Every row gives one point. The window is the flat piece filled in between its corners: a triangle in 3 columns, a solid with four corners in 4, and so on. A path goes straight from each point to the next, and from the last back to the first. After which points does the path pass through the window?

Window:
[0.54 -0.28 -0.08]
[-0.05 -0.34 0.09]
[-0.78 0.52 0.34]
Path:
(1): [-0.24 -0.21 -0.31]
(2): [-0.67 0.60 0.00]
(3): [-0.70 0.48 0.55]
(4): [0.05 -0.26 0.73]
(5): [0.12 -0.32 -0.55]
(6): [-0.35 0.24 -0.36]
(7): [0.09 -0.02 0.38]
(8): [0.13 -0.24 0.58]
Through the window after points: 4, 6, 8

Window, 3 rows:
[0.93 -0.30 -0.21]
[-0.29 -0.23 -0.19]
[-0.32 -0.30 0.17]
Path:
(1): [1.07 0.19 -0.16]
(2): [-0.44 0.31 0.14]
(3): [-0.20 -0.55 0.14]
(4): [-0.22 -0.79 0.12]
(5): [0.11 0.20 -0.19]
(6): [-0.40 0.03 0.44]
(7): [-0.48 -0.62 -0.38]
(8): [0.01 -0.79 -0.44]
(9): [-0.26 0.01 -0.19]
(10): [0.01 0.03 0.48]
(11): [-0.41 -0.46 -0.08]
(12): [0.62 -0.48 -0.20]
Through the window after points: 2, 4, 10, 12

Window (4 x 4):
[-0.02 0.15 0.51 0.20]
[-0.18 0.12 0.25 -0.16]
[0.58 -0.79 -0.27 -0.03]
[-0.57 0.07 0.72 0.09]
Path:
(1): [-0.22 -0.07 0.02 0.25]
(2): [0.00 -0.42 0.58 -0.47]
(3): [0.15 0.12 0.52 -0.44]
(4): [-0.18 -0.18 -0.06 0.18]
(5): [0.32 -0.60 -0.31 0.03]
(6): [0.87 -0.81 0.34 -0.14]
(7): [0.61 -1.00 -0.11 -0.35]
(8): [0.32 -0.26 -0.29 0.45]
Through the window after points: 3, 5, 7

Window:
[0.02 0.78 -0.01 0.13 -0.80 -0.30]
[0.64 0.57 0.24 0.14 -0.23 0.42]
[0.13 0.36 0.30 -0.09 -1.09 0.27]
[-0.27 -0.54 0.36 -0.56 0.34 0.13]
[-0.29 -1.06 0.29 0.35 0.07 0.08]
[0.81 -0.65 0.32 -0.28 0.40 -0.16]
Path:
(1): [-0.21 -0.60 -0.51 -0.08 -0.48 0.01]
(2): [-0.08 -0.19 -0.05 -0.08 0.03 0.14]
(3): [-0.06 0.14 1.05 -0.42 -0.62 -0.41]
(4): [0.35 -0.02 0.93 0.24 0.00 0.30]
(5): [0.09 -0.15 -0.02 -0.28 -0.07 0.07]
(6): [0.00 0.01 -0.26 -0.12 0.14 0.47]
(7): [0.20 -0.16 0.72 -0.26 -0.11 -0.05]
(8): [0.21 0.60 1.23 -0.38 -0.35 0.17]
(9): [0.48 0.48 -0.23 0.15 -0.56 0.16]
(10): [-0.02 0.02 -0.29 -0.06 -0.40 0.41]
(11): [0.34 0.14 0.56 -0.16 -0.07 0.17]
(12): [0.03 0.26 0.78 0.13 -0.44 -0.03]
Through the window after points: 2, 4, 6, 10

Window:
[-0.37 -0.15 -0.17 0.35 -0.07 -0.26]
[-0.04 0.34 -0.52 -0.26 -0.30 -0.06]
[-0.50 -1.19 0.66 -0.68 0.41 -0.78]
[0.55 -0.41 -0.10 -0.31 0.21 0.40]
[-0.22 0.90 -0.10 0.18 -0.16 0.06]
[-0.55 -0.16 -0.18 -0.57 0.38 0.25]
Path:
(1): [-0.34 -0.55 0.20 -0.03 -0.06 -0.13]
(2): [-0.45 -0.52 0.54 -0.64 -0.31 0.25]
(3): [-0.01 -0.48 0.15 -0.18 0.52 -0.27]
(4): [-0.11 -0.35 0.35 -0.23 0.91 -0.48]
(5): [-0.55 -0.25 -0.33 -0.49 -0.15 0.55]
(6): [-0.53 -0.10 0.12 -0.18 -0.15 0.46]
(7): [-0.05 0.18 -0.43 -0.13 0.20 0.06]
(8): [-0.29 -0.26 -0.64 -0.33 0.43 -0.58]
Through the window after points: none

Window:
[-0.11 -0.44 -0.28 0.67 0.40 -0.12 -0.15 -0.54]
[-1.11 0.08 0.07 -0.05 0.20 -0.21 -0.44 -0.03]
[0.64 -0.45 0.34 0.05 0.31 -0.32 0.38 -0.63]
[0.38 0.02 -0.36 0.42 -1.23 -0.41 0.31 -0.05]
[0.07 0.02 0.07 -0.76 0.14 0.08 0.78 0.39]
[-0.42 0.51 0.20 0.28 0.26 0.24 0.12 0.36]
[0.36 0.03 0.39 -0.11 -0.02 0.32 -0.22 0.99]
[-0.24 -0.13 0.30 -0.15 -0.51 0.28 0.29 0.42]
Path:
(1): [-0.06 0.15 -0.22 -0.14 -0.63 0.79 -0.03 0.25]
(2): [0.29 -0.42 0.55 0.19 0.39 -0.98 -0.05 0.50]
(3): [-0.11 -0.23 -0.01 0.14 0.17 -0.35 0.34 0.09]
(4): [0.11 0.09 0.18 -0.60 0.17 0.65 -0.03 -0.44]
(5): [-0.25 0.62 0.06 -0.32 -0.14 0.25 -0.53 -0.09]
(6): [-0.47 -0.32 0.21 0.10 0.18 -0.18 0.01 0.48]
(7): [0.17 -0.16 0.06 0.21 -0.11 -0.21 0.40 0.31]
(8): [-0.49 0.46 0.12 -1.44 0.71 0.75 0.39 -0.08]
(9): [0.14 0.63 -0.18 -0.37 0.12 0.45 0.53 -0.21]
(10): [-0.60 -0.32 0.52 0.83 0.05 -0.31 -0.38 0.90]
(11): [0.02 -0.25 -0.06 0.66 -0.27 -0.44 0.01 0.22]
(12): [-0.15 0.20 0.16 -0.20 0.02 0.35 -0.03 -0.57]
Through the window after points: 3, 5, 7, 9
